Every row gives one point. The window is the flat piece filled in between its corners: a triangle in 3 columns, a solid with four corners in 4, and so on. A path goes straight from each point to the next, and from the last back to the first. After which points does the path pass through the window?

Window, 4 rows:
16,22,30,-13
28,-34,1,-8
44,41,8,-34
11,24,34,31
Path:
(1): -9,25,15,-13
(2): -13,53,16,31
(3): 43,-8,42,-31
(4): 58,-16,22,-25
(5): 2,60,3,-29
(6): 16,-3,-5,-35
(7): 37,-12,38,10
(8): 35,16,33,-11
(9): 10,56,-8,-11
(10): 8,18,-5,-6
(11): 56,27,25,-48
(12): 31,18,33,-3
(13): 7,18,23,-5
(14): -14,-6,10,5
(15): 46,35,43,28
(16): 44,40,40,13
Through the window after points: 2, 8, 12, 14

Window, 6 rows:
-60,-1,-8,-3,-8,6
5,-46,13,5,14,11
-43,-5,-35,7,-24,-5
-8,14,-28,-22,-13,-2
5,46,-4,7,13,-13
34,2,-5,12,-8,26
Path:
(1): -20,13,-25,15,-42,-48
(2): -25,-12,-23,-14,5,30
(3): -39,-1,-44,5,-19,15
(4): -32,-7,-7,6,-20,-30
(5): 3,-17,14,4,-17,15
(6): -6,-27,-11,-4,18,1
(7): -15,-8,-41,12,-11,31
(8): -9,-8,-7,-7,-14,-3
(9): -45,-5,-7,6,-28,-19
(10): -31,2,-37,-2,-1,21
(11): -21,-2,-25,-4,19,32
(12): -10,-18,-9,4,-27,3
(13): 0,-30,18,27,-15,4
(14): 24,9,-46,-53,30,9
(15): 18,-10,-27,6,5,18
(16): -16,27,20,10,-27,4
Through the window after points: 1, 3, 5, 9, 15

Window:
-9,-20,-6,18,19,7,-8,-19,14
-6,-33,12,55,-21,-19,-11,9,-17
7,-34,29,1,-15,6,2,15,-24
14,6,24,26,-18,-31,-15,5,-37
24,-44,1,-33,10,-22,14,40,-9
32,9,-43,-13,-1,25,2,9,15
31,5,-27,-32,-13,10,-12,8,47
34,0,-20,-5,-12,3,20,-16,26
-15,-9,16,34,7,1,13,14,10
Path:
(1): -29,4,-11,-1,-6,-8,7,-6,-14
(2): -9,-3,-28,-12,-8,8,-11,2,5
(3): 60,-20,21,21,14,-6,31,33,1
(4): 57,-8,-2,4,-9,11,-10,17,6
(5): -6,-10,-29,-19,-2,-2,10,-4,6
(6): -10,-22,-14,-17,-8,-15,-8,-17,-25
(7): 37,-9,-3,6,-5,8,4,18,13
(8): 4,-23,11,36,1,-1,-1,10,9
Through the window after points: 2, 8

Window (11 x 11):
-10,6,-5,-3,19,-24,-38,6,-31,3,23
-20,34,-16,3,7,1,21,-7,-21,-14,-5
30,-18,16,-13,-3,12,19,-6,-25,-14,17
-30,-11,-6,7,-9,30,2,-8,13,17,-3
28,27,-4,3,22,11,-60,22,-13,34,16
-37,-20,-8,-4,39,4,13,-5,0,-20,-35
-5,2,5,-24,12,-41,-40,18,23,10,15
28,-38,2,-6,-24,22,0,18,0,-51,-2
-17,3,0,-14,8,-2,21,26,-27,3,8
19,-5,-6,27,-6,-4,38,5,-31,9,19
-13,2,21,5,5,6,-23,8,-14,21,-28
Path:
(1): 0,-1,12,8,7,-7,-6,8,-4,0,17
(2): -19,20,22,30,16,-4,-37,11,-7,-31,13
(3): 2,8,-8,-10,5,7,2,4,-17,16,-9
(4): -3,4,-18,-6,-4,6,-6,2,-12,13,-5
(5): -8,6,33,17,26,-14,14,11,-27,7,14
(6): 5,-17,34,20,6,32,13,12,30,-27,3
(7): 12,-19,-31,-18,-17,-8,-6,9,-40,-14,-1
(8): 11,4,-8,-17,-4,1,-11,9,-25,5,12
Through the window after points: 2, 6

Window, 12 rows:
-3,-37,50,-36,-24,-60,4,-17,2,18,7,18
1,44,15,13,21,10,-6,13,-23,14,30,24
6,17,-4,-14,-19,12,11,-8,11,-18,-22,-11
-16,-10,-21,-14,-4,8,13,0,1,-14,8,24
-9,23,-15,6,-47,-8,6,17,-1,-21,28,-18
-8,6,-5,-8,-7,15,-25,-44,17,11,-10,-19
9,-3,-15,-4,-2,-22,10,-8,-8,9,8,-18
-12,-1,-11,-2,10,12,24,-23,29,9,8,-8
11,2,-11,-17,-2,22,7,-1,22,-20,18,-9
-4,12,3,-9,-10,20,9,-2,-17,3,11,-16
-11,3,-7,8,-6,-4,1,26,-6,-9,0,-20
-19,-4,-3,5,13,4,15,-15,-8,-39,13,12
Path:
(1): -22,1,1,-11,5,-13,14,0,-8,-19,10,10
(2): -14,-3,1,-25,-6,-14,11,-18,7,3,3,-2
(3): -2,-15,13,-7,-13,-10,-5,-10,1,-1,7,11
(4): 17,-23,-1,0,-12,2,2,-2,19,5,3,-8
(5): -33,43,5,-32,-5,-1,12,-18,-13,-7,10,-4
(6): -30,9,-10,-45,-11,3,-6,-22,-5,-12,8,9
(7): 12,-24,-18,34,3,7,31,22,10,-9,8,21
(8): 11,-12,10,11,-10,9,0,-29,5,-15,12,0
Through the window after points: 2, 6, 8

Window (14 x 14):
31,-3,15,-6,-4,-7,12,23,3,-24,16,18,-20,-4
20,26,21,-10,12,-54,13,20,3,2,7,-3,-7,11
5,24,24,29,31,4,12,-9,-19,13,-4,9,23,-5
-21,7,60,3,-11,-2,-16,3,16,-30,14,-15,-20,-2
18,-4,-27,-27,6,6,-2,23,17,14,31,-8,-39,-6
-6,-13,-14,34,21,13,32,-19,-33,10,-11,-21,21,-21
-1,-15,2,-11,-11,4,-7,36,6,14,3,-16,-5,9
-18,14,16,22,-3,4,-20,3,-26,-16,-9,-3,-19,1
19,9,-13,-1,-9,-10,11,6,8,25,-11,-9,-4,-14
-1,-15,32,-26,2,-19,-23,5,-6,4,12,6,25,-13
-17,2,5,17,-4,-7,-3,-15,-7,12,3,31,9,32
-22,9,19,8,8,-7,-3,18,10,-25,-6,23,-27,1
-1,15,-18,34,6,-1,-3,-5,16,-19,16,18,24,17
-21,20,-4,38,-27,16,16,24,20,-9,60,-30,-4,-43
Path:
(1): -14,36,-8,-18,18,6,31,0,3,-19,24,-14,6,7
(2): 9,-3,18,16,0,-12,-3,9,1,9,6,10,1,-5
(3): -3,-17,3,10,11,-5,-18,26,33,9,20,4,-27,-25
(4): -6,33,25,2,-21,-7,7,-1,-21,-22,12,-5,18,11
(5): -26,16,5,-17,13,13,15,9,-19,-19,-17,-8,7,21
(6): 16,-7,1,25,-5,-13,2,12,22,10,28,6,-13,-27
(7): 2,-4,7,36,7,0,-27,29,10,1,4,21,3,-6
(8): -10,17,20,-12,-1,-9,24,-15,-18,-4,10,-23,-3,-1
(9): -17,18,12,-18,-3,13,10,1,-7,0,24,-2,-3,12
(10): -1,-11,17,28,2,-23,-16,22,12,-14,-1,8,-3,-29
(11): 15,6,29,30,11,-23,-2,10,0,-3,10,7,-9,14
(12): -2,28,-17,-56,0,-15,21,16,0,5,5,-13,0,-22
Through the window after points: 7, 9, 11

Window:
40,32,14,6,-29,-5,22,8,-4,-46,-27,-4,-2,1
5,-5,-21,-6,-6,11,-10,17,30,2,16,46,26,-10
-35,-8,-17,23,6,7,-10,-12,50,2,40,27,-6,-7
-19,2,-13,21,30,15,-11,-28,48,34,-6,21,9,-12
-36,29,3,5,-5,-25,5,-11,-1,37,1,26,16,-11
22,-3,-24,18,15,-23,-4,11,33,-11,23,17,25,22
-40,29,9,21,17,2,3,22,47,27,-1,29,10,-4
-1,-13,-20,-12,-21,31,-2,18,13,14,5,36,-49,58
47,15,14,33,10,1,20,14,-22,-26,3,13,-5,-14
35,-18,-12,-6,12,3,49,20,2,-43,-7,2,-21,2
-19,-4,23,16,-6,-9,-12,13,-11,0,-22,6,12,-2
7,20,51,-3,-6,-1,17,-4,-13,-2,4,4,34,7
-20,46,23,-6,29,-8,-12,-3,-7,-13,-12,13,12,-13
20,19,-12,8,-11,32,32,22,-33,-33,-13,-19,-4,17
Path:
(1): -15,1,-8,-1,2,-15,13,11,-10,30,12,-36,-13,-3
(2): 6,-1,-14,-46,3,-22,-9,28,37,35,6,15,-29,-22
(3): -9,3,8,51,6,22,14,-19,0,-24,-4,26,20,30
(4): -12,12,6,24,-15,6,17,-7,0,-2,-30,19,8,22
(5): 25,35,-3,-23,46,13,-3,47,-1,-23,48,-12,-8,-35
(6): 12,8,-17,-12,-5,26,-4,8,23,11,17,-13,-6,-34
(7): 4,1,15,19,8,-16,13,8,5,-16,-5,43,9,21
(8): 33,27,22,27,1,23,12,-10,19,-51,-24,60,15,8
Through the window after points: 4

Window (14 x 14):
15,18,4,-1,14,11,1,2,-3,-5,-23,22,-22,2
2,-4,7,-16,-27,27,-4,28,-6,11,-18,11,0,-25
-1,7,2,-9,-17,20,-43,15,-10,8,-6,4,-14,25
-42,35,24,-1,-14,29,-5,-11,-17,46,-15,-16,-6,-18
-22,50,21,-39,-16,-20,7,-33,-13,-7,11,2,-3,-44
-38,32,9,6,-5,16,0,-28,-31,-7,11,-4,27,-34
-52,44,43,21,-17,-6,-2,-20,-6,19,36,19,10,-60
21,-36,0,6,16,-27,21,-4,8,5,40,-7,-10,2
4,1,2,-4,-21,23,-6,-16,26,-18,-17,-7,-23,7
14,24,22,12,-25,9,-7,24,-3,5,-24,-15,10,14
12,-14,29,-18,5,4,-25,-8,7,-2,-31,2,3,-3
0,-31,-3,4,6,-15,-11,25,2,-26,-31,-20,-35,18
25,-38,-12,3,-16,-34,6,-17,-3,-9,-22,16,-20,16
0,0,-26,-2,3,-15,-20,2,24,6,-25,-8,0,-9
Path:
(1): -1,14,-5,0,-11,-6,-26,-1,-4,13,-12,-5,-6,-26
(2): -10,-23,-18,-8,16,-15,26,-4,52,-18,-27,3,6,33
(3): -32,-6,19,-24,3,-2,2,17,-10,13,-9,44,-5,15
(4): 8,16,4,4,-16,-5,-8,-16,8,4,-7,-19,-11,-25
(5): 17,-7,23,29,-15,3,-25,8,-23,-12,1,-27,-32,-13
(6): -30,26,-1,-19,0,3,8,-21,12,11,-9,15,21,-2
(7): -19,12,11,-8,-3,6,0,-1,6,-3,3,3,4,-12
(8): 4,15,10,8,-8,2,-8,-7,-12,10,-2,-11,-7,-13
(9): 12,5,9,-8,-4,13,-3,-13,-12,-8,-13,-8,-25,-27
(10): -27,4,8,-3,-4,-13,-8,-6,8,10,1,10,13,-1
(11): -31,8,7,-16,1,9,21,-11,-2,9,14,14,17,-5
(12): 1,22,22,18,-21,6,-42,-5,-20,12,-40,-33,-31,-27
(13): 17,15,32,25,-33,0,-43,-25,-29,12,-9,-8,-24,-16
(14): -46,29,15,-7,1,8,19,4,8,11,9,9,18,-26
(15): -24,9,21,-11,-21,0,-15,6,3,2,2,20,17,19
(16): 7,8,-6,0,-1,17,-19,2,-10,15,-19,-16,-28,-14
Through the window after points: 1, 11, 13, 15

Window, 14 rows:
-4,-50,13,-21,5,-7,-8,13,8,16,45,19,7,11
-44,-12,4,-11,-31,-5,-15,31,20,-22,9,-8,29,20
0,-27,24,12,-9,6,31,16,-8,-16,-37,34,-13,-29
-25,45,11,6,-9,-2,-40,28,-15,7,13,30,11,-7
-12,35,36,1,15,21,-16,1,-32,27,-12,-2,11,-1
10,-14,13,3,-35,-10,3,1,15,25,-15,33,20,60
-27,-40,-2,21,-23,8,27,4,39,51,-17,-2,-16,-13
-18,-9,9,3,17,6,-6,27,29,-5,0,9,-15,28
17,18,-36,41,10,-22,15,50,16,11,-16,-22,15,11
-4,0,23,22,-23,-4,-16,-1,15,-15,17,-29,10,-16
-21,-4,-18,7,56,-1,-19,7,18,18,-2,-16,26,-15
15,21,-19,-27,1,8,9,0,4,30,5,31,-33,2
-20,9,16,-2,-8,-35,-8,-9,18,27,1,-17,-26,31
-41,-36,-23,4,1,29,-4,14,-9,3,12,37,-5,5
Path:
(1): -4,2,-9,9,-2,-7,-10,23,13,17,-13,-5,-11,8
(2): -1,-3,10,-9,-2,-7,-35,35,-4,-4,-9,-2,-18,-14
(3): -28,-1,-9,12,14,6,17,-1,18,22,12,2,11,10
(4): -28,12,27,11,0,-3,19,10,3,3,-2,29,5,-4
(5): 6,-40,-1,-1,-12,-2,-11,10,11,8,3,-7,-9,2
(6): -2,0,-8,14,2,-6,-33,29,17,4,-11,-9,-16,-7
(7): -21,8,11,8,-10,-2,9,5,3,13,1,6,12,11
(8): -22,-9,12,14,-5,0,27,9,17,18,-3,25,-4,-2
(9): 9,-18,-4,-3,-5,15,-26,23,-6,-14,-8,-2,4,-7
(10): 15,-30,2,13,-16,13,-25,7,-12,6,-20,25,-6,16
(11): -19,10,13,0,-12,-11,12,13,15,16,1,18,15,19
(12): -25,0,18,16,7,-9,14,4,11,4,17,6,22,1
Through the window after points: 4, 10, 12

Window (14 x 14):
-34,-14,39,-23,8,-20,7,-7,17,-23,-13,-38,-2,-6
17,-6,-8,9,-3,20,-13,14,-32,-20,-9,60,1,18
6,-34,-19,-5,-6,-19,-6,9,-36,15,-1,58,-8,-7
15,2,8,-3,-17,8,-11,-38,35,27,28,-12,15,25
34,0,-1,28,4,20,-9,5,50,48,24,8,19,17
18,-21,-8,10,1,-9,6,-24,32,-1,-8,-22,-2,16
-12,14,5,-21,-2,-12,14,6,-18,-4,-30,-32,4,15
5,-10,-17,21,-13,13,26,-8,27,15,37,5,20,15
0,6,35,-23,10,7,20,-6,-23,-15,-20,-35,-41,-4
7,33,17,12,-22,-7,8,1,-15,-16,-28,15,-16,-11
19,10,-11,19,12,-13,-9,-6,30,16,42,7,-3,30
-7,0,14,12,17,-3,-3,-31,7,3,8,-53,14,-8
-25,5,23,16,-15,5,-1,-1,-14,-2,-24,-24,-28,19
-18,17,-13,-10,2,16,-3,-2,-8,-7,-26,16,-26,-7
Path:
(1): 6,1,1,-3,-4,5,0,-3,9,-14,-7,-26,-5,0
(2): 2,7,-8,0,-14,-2,-13,16,1,-19,-4,-20,-28,-8
(3): -11,-5,14,2,3,-2,13,-16,-5,13,-9,-6,9,16
(4): -15,34,16,-9,11,7,23,-20,3,23,-22,3,3,24
(5): 6,-39,-22,6,-16,5,-31,18,-4,-38,10,10,-25,-25
(6): -11,1,2,-10,-20,4,-11,20,-2,-13,3,-1,-27,1
(7): 13,-7,16,17,29,-8,21,-44,17,14,0,-5,23,11
(8): -1,-15,17,3,15,-9,38,-29,11,15,1,5,9,30
(9): 6,8,-10,7,-8,7,-21,-2,10,1,7,-1,-13,-3
(10): 9,-8,-12,-1,-19,-7,-31,29,2,2,10,-14,-1,1
(11): -1,-3,3,9,6,-2,11,-23,-2,9,-4,16,4,7
(12): -24,-10,15,1,17,11,27,-29,-3,22,20,14,8,21
(13): 27,-2,-24,18,-29,0,1,14,25,-3,11,-10,4,-1
(14): 29,0,4,-12,-17,8,-7,18,-3,5,16,7,-1,6
(15): -36,-10,-7,12,22,-16,21,-39,-1,-1,-30,8,-13,-4
(16): -17,16,33,-9,6,-9,21,-12,-14,17,-19,-12,-8,29
Through the window after points: 2, 4, 12

Window:
8,-29,13,-8,-21,-27,22,35,6,23,1,18,-2,18
22,7,-3,-20,-10,-23,-12,7,29,-7,3,30,22,6
6,-9,14,-6,-34,24,39,11,5,0,15,-20,20,7
40,-8,-16,-34,26,21,35,-20,-4,-10,19,-3,-4,-11
32,1,25,13,15,-20,16,-49,0,-42,9,28,-21,37
34,-42,-3,19,1,-30,-21,-5,9,4,19,-5,-10,49
9,-31,13,-37,22,-37,15,44,27,-14,31,-18,-11,12
-13,-13,35,-54,13,4,14,-10,12,-29,23,51,7,22
4,20,-10,-12,8,12,-7,-14,10,-8,-3,37,-17,60
-12,-17,-20,14,17,26,-22,-31,11,-14,21,14,-13,-35
-4,-47,-1,-29,31,29,32,-3,6,-27,-12,19,-5,5
24,-20,8,41,-9,9,35,24,-16,-8,25,12,20,-12
0,26,16,-51,23,-17,-23,-25,10,12,18,-51,34,-4
40,-7,12,-13,7,19,-14,-3,-10,-8,-4,-22,-36,48
Path:
(1): 3,-16,36,20,9,10,35,0,18,14,4,12,-1,17
(2): 30,-23,-18,-6,-8,-11,0,13,-12,-18,22,5,8,6
(3): 21,-20,-13,-18,6,-13,8,-6,-21,-11,11,-4,-7,10
(4): 14,5,16,-10,11,11,-2,-3,28,6,12,-23,11,6
(5): 35,7,34,-20,24,-4,-18,-14,44,4,33,25,14,34
(6): -2,-13,6,-16,6,-3,15,-14,-8,-22,8,7,-3,4
(7): -10,21,-2,-26,-11,-23,-6,-7,-29,-41,8,-2,12,21
(8): 17,-40,22,-23,28,12,12,-10,34,7,17,19,-3,15
(9): 12,-14,16,-8,12,24,-4,-16,11,6,24,6,-3,2
(10): -5,-8,-26,5,2,-5,-5,-8,2,-28,4,0,-4,-15
(11): -19,-11,4,-16,-21,-14,15,-2,-12,-29,24,4,-6,25
(12): 54,-16,-2,7,39,20,-8,-16,21,3,6,4,1,1
(13): 15,-18,28,13,8,20,-1,-9,19,22,-6,-2,5,28
(14): 24,-8,-12,-25,-15,-9,12,9,-11,-29,24,-10,-14,23
(15): -12,-1,-18,-17,-26,-32,-10,5,-27,-22,37,26,5,16
(16): 30,-19,34,-7,36,31,37,-19,45,-1,-14,-1,1,14
Through the window after points: 1, 5, 7, 9, 13

Window, 14 rows:
-5,-13,-19,0,17,-11,-14,-20,-19,-3,18,41,2,24
-23,-29,23,52,-37,51,12,38,-17,-4,4,-21,-5,52
-9,-5,35,23,39,-17,19,-17,43,-27,-29,-19,16,-18
-1,41,6,17,11,8,-3,-29,16,20,-18,12,-21,-57
-31,-6,-18,3,-6,-13,53,60,-26,11,50,-14,15,-15
-5,2,4,-26,17,11,16,10,25,-15,-22,14,34,0
19,-14,-27,44,-14,-33,27,2,49,10,16,25,-1,-5
53,-13,32,4,6,-23,47,-23,-27,8,-23,11,1,24
-37,-25,-2,-26,-8,-13,46,18,45,-4,2,6,-27,-5
19,11,45,51,-9,8,-31,-22,5,39,31,10,-22,-38
10,4,-8,-27,-6,10,14,-6,15,-38,-7,-2,-9,17
28,-26,-20,-10,-12,-24,-11,-20,-6,-3,-25,10,12,22
34,1,-19,-18,-13,12,38,-38,10,16,-16,-18,19,29
-9,32,0,-8,-23,6,4,-4,12,2,-15,-11,11,36
Path:
(1): 1,9,-2,-1,3,8,8,10,26,9,2,5,-13,-5
(2): 2,1,2,7,11,4,-14,13,2,1,2,3,-22,22
(3): -6,-8,1,-15,-15,-8,37,-36,-7,-2,5,15,38,-15
(4): 4,2,8,13,-9,10,13,-13,-4,-3,8,18,8,-4
(5): 17,-7,-4,-9,12,-20,-28,-4,28,12,-2,-23,-38,21
(6): 30,-13,-11,35,31,22,2,8,0,23,-30,13,-32,33
(7): 6,-2,31,-11,-24,-24,40,-22,-10,-10,6,2,20,-3
(8): -23,-11,-8,17,-21,-1,15,-36,-30,-41,-12,-4,37,-1
Through the window after points: 4, 6

Window (14 x 14):
7,-8,-13,37,17,-22,7,-5,0,-25,10,12,60,14
-20,20,6,-38,10,-17,12,8,7,8,23,-9,-17,-1
12,-28,4,11,-6,0,1,-9,8,-1,35,5,19,33
31,1,-30,2,-5,11,-13,-24,-2,-22,-7,9,-1,-26
17,20,15,-1,0,18,-16,-30,-6,11,-7,6,-6,-27
32,-16,12,-3,-12,-19,18,-19,0,-16,14,-7,39,22
36,2,-5,3,18,1,-5,-9,10,-12,15,-3,35,38
16,28,-29,-5,-19,17,-9,-18,2,10,-3,17,27,-30
-15,13,12,-25,-9,21,9,-11,27,-1,-10,-9,-17,2
-15,9,-1,-13,-7,-20,-8,18,-13,-2,-6,0,11,26
-31,32,8,-17,-15,-25,-14,-3,12,-12,23,-18,-5,18
-26,30,0,-9,-11,-15,12,13,4,17,10,-43,-23,13
32,-1,10,23,-8,-18,8,24,12,-23,23,9,34,19
24,-7,-5,21,0,-42,6,-5,23,-2,8,16,28,33
Path:
(1): -6,37,1,10,7,19,41,-2,9,3,19,26,12,12
(2): 14,22,-1,-5,-19,4,11,-23,0,-11,0,10,-4,14
(3): -12,-5,-12,-9,22,-9,-20,19,18,7,16,-16,10,-19
(4): 26,-5,-9,-15,-13,-23,-12,6,43,2,3,-34,14,-4
(5): 2,15,4,21,-1,6,10,-13,-23,-19,14,26,20,22
(6): 7,17,7,-5,-2,13,6,-12,-9,0,9,12,-3,13
(7): 12,12,4,-4,1,-3,-13,-17,6,4,1,-4,4,-18
(8): 13,-17,5,-28,-11,-32,-23,6,13,-8,-5,-15,12,6
(9): -5,32,-2,17,1,4,22,-19,1,-7,32,3,14,24
(10): 4,11,5,6,-8,2,25,5,-1,-6,19,22,1,7
(11): -1,7,-10,-17,-7,-15,-29,-15,11,1,-10,-30,19,-4
(12): 21,-13,0,-1,-3,-26,-20,-11,7,-10,5,-13,19,3
Through the window after points: 6, 8
